Each row is a point. Each copy is the shape, with its points in the same order, turned, moved and blurred by noise. Say if it was mirrored as well.

Shape (9 x 3):
[[ 20  22 -26]
 [ 18  16 -36]
 [ 68  -1 -43]
 [  4  58  -6]
 [ 23 -11 -45]
 [-21  -7  83]
 [-11 -20  17]
 [  0  -2 -42]
 [ -7  -9  38]]
Copy 1 (9 x 3):
[[-12  13  -6]
 [ -9  21 -14]
 [-43   2 -50]
 [-21  24  40]
 [  2  13 -41]
 [ 26 -74  64]
 [ 29 -35   9]
 [ 17  21 -21]
 [ 16 -43  26]]
Copy 1 is: mirrored
Copy 2 (9 x 3):
[[ 55  19   4]
 [ 58  12  -2]
 [ 88   7  43]
 [ 34  54  -3]
 [ 71 -17   8]
 [-58  18  29]
 [ -7 -12  13]
 [ 54 -12 -10]
 [-17   5  24]]
Copy 2 is: only turned
Copy 3 (9 x 3):
[[ 14   7 -38]
 [  7  12 -42]
 [ -3 -26 -79]
 [ 55  17 -19]
 [-20   5 -49]
 [ 19 -43  75]
 [-17 -10  21]
 [-12  23 -28]
 [  4 -24  34]]
Copy 3 is: only turned

Shape (7 x 4):
[[ 54 -18  27   9]
 [ 28 -34 -14 -21]
 [-64  18  20  25]
 [ 31   2 -28  -6]
 [-48  35  -3   0]
 [ 44 -52   1  26]
 [-46  34 -12  35]]
Copy 1 (7 x 4):
[[ -3 -33  31 -57]
 [-13 -27 -23 -39]
 [ 16  26  20  54]
 [ 34 -30 -22 -35]
 [ 36  25  -1  27]
 [-17 -69  15 -35]
 [ 53   6  14  44]]
Copy 1 is: only turned
Copy 2 (7 x 4):
[[ -6 -50  -4 -31]
 [  8 -29  -7  21]
 [-26  61 -49 -42]
 [  7 -11  20  12]
 [-32  69 -24 -10]
 [ 38 -47 -19 -24]
 [ -8  75 -18 -33]]
Copy 2 is: mirrored
Copy 3 (7 x 4):
[[ 41   6  10  74]
 [ 68   9  -4  21]
 [-43  -8  20 -17]
 [ 41  37 -20  23]
 [-25  29  16 -24]
 [ 52 -23 -22  59]
 [-43  18 -11 -13]]
Copy 3 is: only turned

Shape (8 x 4):
[[-10  24  26  -9]
 [-31   9 -45 -28]
 [ 61   5   3  43]
 [  2  29 -12   1]
 [-22  25  25 -31]
 [-19 -67 -33  58]
 [ 65 -39   2  30]
 [ 15 -12 -39  23]]
Copy 1 (8 x 4):
[[ -6  18   3  20]
 [ 34  37 -53 -10]
 [ 39  -8  59 -38]
 [ 34  16   2   2]
 [-18  34  -9  24]
 [ 18 -61 -35 -61]
 [  1 -12  44 -73]
 [ 48  -8   3 -44]]
Copy 1 is: only turned
Copy 2 (8 x 4):
[[ 41  19  10  13]
 [-19 -14 -14  45]
 [ 47   5 -46 -60]
 [ 31  -1 -24  14]
 [ 32  29  18  31]
 [-26 -63  11 -58]
 [ 11  17 -36 -80]
 [ -1 -25 -37 -21]]
Copy 2 is: only turned
Copy 3 (8 x 4):
[[-20 -40  19   6]
 [ -1  -1 -11  57]
 [ 33   7  55 -41]
 [  0 -12  35  25]
 [-23 -51   0  21]
 [-11  73 -21 -27]
 [ 48  13  17 -57]
 [ 18  30  15   7]]
Copy 3 is: mirrored
Copy 4 (8 x 4):
[[-30   7  12 -12]
 [ 28 -24  34  18]
 [-22  57 -41  39]
 [-13   0   3  25]
 [-29 -12  34 -20]
 [ 74  32 -51 -14]
 [  7  91 -27  28]
 [ 28  23 -15  30]]
Copy 4 is: mirrored

Shape (9 x 6):
[[ 47 -33 -40 -17 -36 -41]
 [-51  41  32 -23  26 -42]
 [-30  40  47 -57  16 -12]
 [ 21   2 -46  40  34  25]
 [-51   9   9 -15  11 -16]
 [-17   8  28 -44  42 -49]
 [-48  -3  21 -45  36 -13]
 [ 22 -19 -36   0  -2   9]
 [ 22 -33  19   4 -12 -22]]
Copy 1 (9 x 6):
[[ 11  32  33  74 -10  43]
 [ -9  41 -56 -46  -9   0]
 [-47  39 -21 -52   4  -1]
 [ 56 -34  23  19   4 -22]
 [-12   5 -49 -15   6   8]
 [-23  63 -31  -8   6 -22]
 [-36  20 -46 -14  27 -17]
 [ 15 -14  23  39   9  11]
 [-18   8   4  43 -37   1]]
Copy 1 is: mirrored
Copy 2 (9 x 6):
[[ 23  40 -28  10  40 -49]
 [ -4 -38 -46 -73 -39  28]
 [-35  -1 -36 -49 -59  32]
 [  2 -65 -34  40  50  -9]
 [ -4 -36  -6 -48 -15   4]
 [ 14 -18 -55 -38 -58  -3]
 [-14 -39 -13 -34 -57 -10]
 [  0  -9 -18  27  30 -26]
 [ 43  10 -13   9   0  -6]]
Copy 2 is: only turned
Copy 3 (9 x 6):
[[-65  59 -19  21 -12  14]
 [-73 -53 -13   5  76 -32]
 [-48 -29  -1  43  88 -37]
 [ 11 -14 -43   5 -31  16]
 [-51 -34   3  -7  59   7]
 [-86 -43  -4  43  45 -24]
 [-55 -49   6  30  59   7]
 [-13  19 -19  23  -9  21]
 [-41  15  27   7  -9  -9]]
Copy 3 is: mirrored
Copy 4 (9 x 6):
[[ 21  41  26  11 -63 -56]
 [ 24  12  35  -2  46  61]
 [ 23  28 -10   2  61  47]
 [ 29 -73  17  18 -38 -20]
 [  0   5  20 -12  10  41]
 [ 18  26  37  40  36  39]
 [-11   8  13  20  29  55]
 [ 11 -14   1  13 -42 -24]
 [ -9  11  33   9   2 -42]]
Copy 4 is: only turned
